Every row gives one point. Any point is a mix of the corners, with weights that add up to 1. It lies inside the corners' shape when no weight is negative. Say inside or outside, and name the corners with a negative weight.
(in the rows, 128 means zero)

Corners:
(1): [112 103  84]
(2): [ 76 158 137]
(3): [131 109 144]
(4): [171  96  90]
Points:
[136 113 145] -> outside (1)
[ 98 121 124] -> outside (4)
[ 80 140 140] -> outside (4)
[131  93  90] -> outside (2)
[112 108  92] -> inside
[118 119  98] -> outside (3)

Corners:
(1): [135  86 152  79 148  85 154 119]
(2): [120 164 102 132 174 170  93 122]
(3): [154 180 123 150 135 151  47 162]
(4): [121 137 150  77 136 122  99  97]
(5): [109 164 130 190  97 154 180 174]
(6): [119 153 114 131 154  96 118 112]
(7): [142  86 120  73  82  90 151  90]
(8): [138 137 123 148 150 133  79  95]
(9): [ 88 121 111 151  99 104 147 164]
Points:
[129 118 135 111 141 110 132 121] -> inside
[140 146 127 126 133 129  92 135] -> inside
[126 137 137 105 138 125 100 105] -> inside
[128 142 137 132 142 137 107 141] -> outside (6, 7)

Corners:
(1): [ 95 201 110 115 124 160 125 107 154 175 182]
(2): [ 83 136  97 102 109 183  88 124 160 149 159]
(3): [117 163 117 123  77 138 132  84 147 105 135]
(4): [107 120 107  77 103 147 175  79 133 140 171]
(5): [133  70 107 184 132  90 135 130 166 109 124]
(6): [144  94 154 160  92  97 162 184 160 132  96]
(7): [ 96 141 151 138 145 134 158 172 112  74 135]
(8): [160  67 165 201 119 116 136 139 136 120  82]
(9): [ 77 163  87  78 117 143 132  74 144 159 127]
(10): [181 115 134 135 140 144 146 161 131  94  80]
(11): [108 147 122  86 110 123  78  82 156 138 159]
(12): [138  88  86 160 112  86 122 143 103 122 123]
Points:
[119  99 116 139 119 139 127 144 137 123 119] -> outside (1, 3, 11)
[136 103 122 154 116 114 134 139 130 121 116] -> inside
[107 137 130 130 126 134 142 136 130 109 132] -> inside
[129 131 134 140 116 127 156 134 132 132 115] -> outside (2, 5, 11)
[109 129 114 127 120 143 121 127 145 141 141] -> outside (3)

Corners:
(1): [126 111 138 144 161 161 145 129 127 124 163 154 107 152 141 137 149 108]
(2): [157 170 155  81 151 143 152 133 158  98 113 147  78  66  71 162 154 151]
(3): [130  98 157 162 184  90 120 116  85 112 177 131 102 160 152  73 118 144]
(4): [153 119  92 155 169 137 117  85 108 117 149 175 148 154 146  87 153 113]
(5): [140 171 111 146 144 105  68 101 158 129 121 162 219 172 116 156 148  64]
(6): [115 184 107 146  87 109 157 144 234 129  80 183 126  70  93 127 171  98]
(7): [ 73 131 140 176 125 164 117 117 100 113 160 165 101  84 117 131  99 137]
(8): [ 98  73 145 173 125 166 107 170 124  91 145 161  92  97 143  90 100 139]
(9): [140  68 153 164 139 160 113 102  67 145 172 155 107 168 112  90  94  99]
(10): [ 60 157 116 123 104 158 114 133 171 163 103 108 115 112 140  92  80  93]
(11): [ 71 177 125 143 163 153  89  87 189 139 115 125 183 115 118 172 122 149]
(12): [119 122  93 146 111 143 110 133 131 151 108  89  93  99 127 105 135 148]
(13): [ 63  79  68  91 173 109 139 140  98 145 128 105 111  69 150 112 117 193]
(14): [161 122 116  69 159 103 128  81  82 149 137 107 164 109 134 118 179 115]
(15): [107 101 100 117  84 135 138 110 109 106 108 102 158 171  95  84  97  75]
(16): [158 168 119 144 107 102 122  93 151 152  91 151 136  97 155 140 139 133]
(17): [129  91 132 177 151 137 146 159 164  81 165 182  65  65 142 102 113 142]
(18): [ 91 112 101 115 140  91  93 117 136  99 166 106  92 108 147  92 142 196]
(19): [129 179 108 106 130  84 133 159 208 167 149 121 158 150 134  86 136 137]
Points:
[127 132 113 124 151 127 121 104 120 140 138 129 138 138 134 119 138 126] -> outside (6, 8, 17)
[100 136 110 155 118 125 125 137 169 119 122 149 121 105 133 108 127 126] -> outside (2, 9, 14)
[123 131 125 142 135 128 124 122 143 122 130 146 120 109 130 118 129 130] -> inside
[114 136 109 123 130 131 127 114 140 132 126 129 132 121 122 120 132 122] -> outside (3, 8)
[ 95 137 118 134 123 143 116 128 149 142 121 124 119 114 133 106 110 116] -> inside
[121 135 131 138 127 131 120 118 140 125 133 138 124 122 119 118 124 119] -> outside (4, 13)
[123 145 121 127 130 126 114 112 146 135 123 131 142 137 123 113 135 109] -> outside (7, 13, 17)
[106 140 123 139 142 137 119 118 155 129 130 139 132 113 125 126 126 130] -> inside
[111 144 118 125 124 117 121 128 154 125 119 128 124  99 124 119 126 137] -> outside (1, 4, 9)

Corners:
(1): [163 134 135 112 107 143 106 106 128 161 103 119  91 128 127 142  81  85
 106 168]
(2): [114 127 105 137 101 103 130 121 146 140 140 131 151 100 137 188 105 105
  73  98]
(3): [126 110 103 156 129 143  98 139 116 174 111 145 158 123 138 103 126 174
 163  99]
(4): [148 121  96 174 128 134 100  87 134  94 169 151  94 160 124 183 109 183
 145 127]
(5): [155  73 184  91  95 155 120  73 163 188 124 174  99 103 167 115 156 167
 101 150]
(6): [169 156 154  86 152 182 132 101 130 141  96 161 162 189 136 158 106 145
 129 144]
(7): [114 125 147 120 162 133 133 170 149  83 149 123 151 144 162 109 148 111
  82 114]
(8): [161  95 123 136 100 100 118 122 139 129 151 134  86 121  77 190  84  97
  76 127]
(9): [133 192 182 134 139 143 129 164 141 124 136 133  77 162  98 119 102 169
  90 101]
(10): [116 169 184 155 121 111 128 106 152 135 138  95 146 145  98 140 122 138
  85 130]
(11): [142 186  68 123 167 164 130  93 100  91 185 115 159 176 128 110 171 138
 154 110]
(12): [109 177 107 159 165 128 130  99 121 159 101 121 106 141  92 126  98 144
 153 165]
(13): [130 125 164 140 104 123 154 148 155 101 143 120 174  99 140 113 116 152
 101 130]
(14): [ 99 175 199 133 118 108 106 130 125 142 151 156 114 107  82 124  99 109
  78 130]
(15): [ 97  79  92 130  99 178 104  82  96 186 181 169  86 110 151 156 124 130
  79 168]
(16): [120 134 107  86 140 109 101 149 105  91 156  75  82 108  93 110 156 143
 122 123]
(17): [164 104 149 110 167  81 141 151 105 168 118 118 166 113 167 136 158 133
 124 160]
(18): [112 146  98 108 128 164 146 111 132 114 136  90 102 180 113 155 112 122
 158 118]
(19): [103 119 120 138 160  84 159 106  94  96 122  79 113 149 157  75 118 153
 136  82]
(20): [136  67  80 183  69  90 151 111 106 138  84 111  91 103 131 115 146 162
 154 122]
(21): [136 136 178 171 152 128 147 124 164  77 138 125 156 101  93 182 108  92
  99  99]
Points:
[113 119  95 132 135 137 118 104 111 119 145 131 108 134 122 128 130 143
 133 107] -> outside (1, 9, 10, 13, 17)
[141 109 119 129 122 122 132 105 128 128 132 124 124 123 137 141 134 135
 112 138] -> outside (3, 9, 14, 18)
[132 124 131 122 124 124 126 126 121 139 131 122 121 131 133 122 128 137
 114 123] -> outside (4, 12, 21)
[125 126 131 141 124 126 128 119 132 133 138 128 122 129 124 139 116 130
 110 124] -> outside (6, 16)
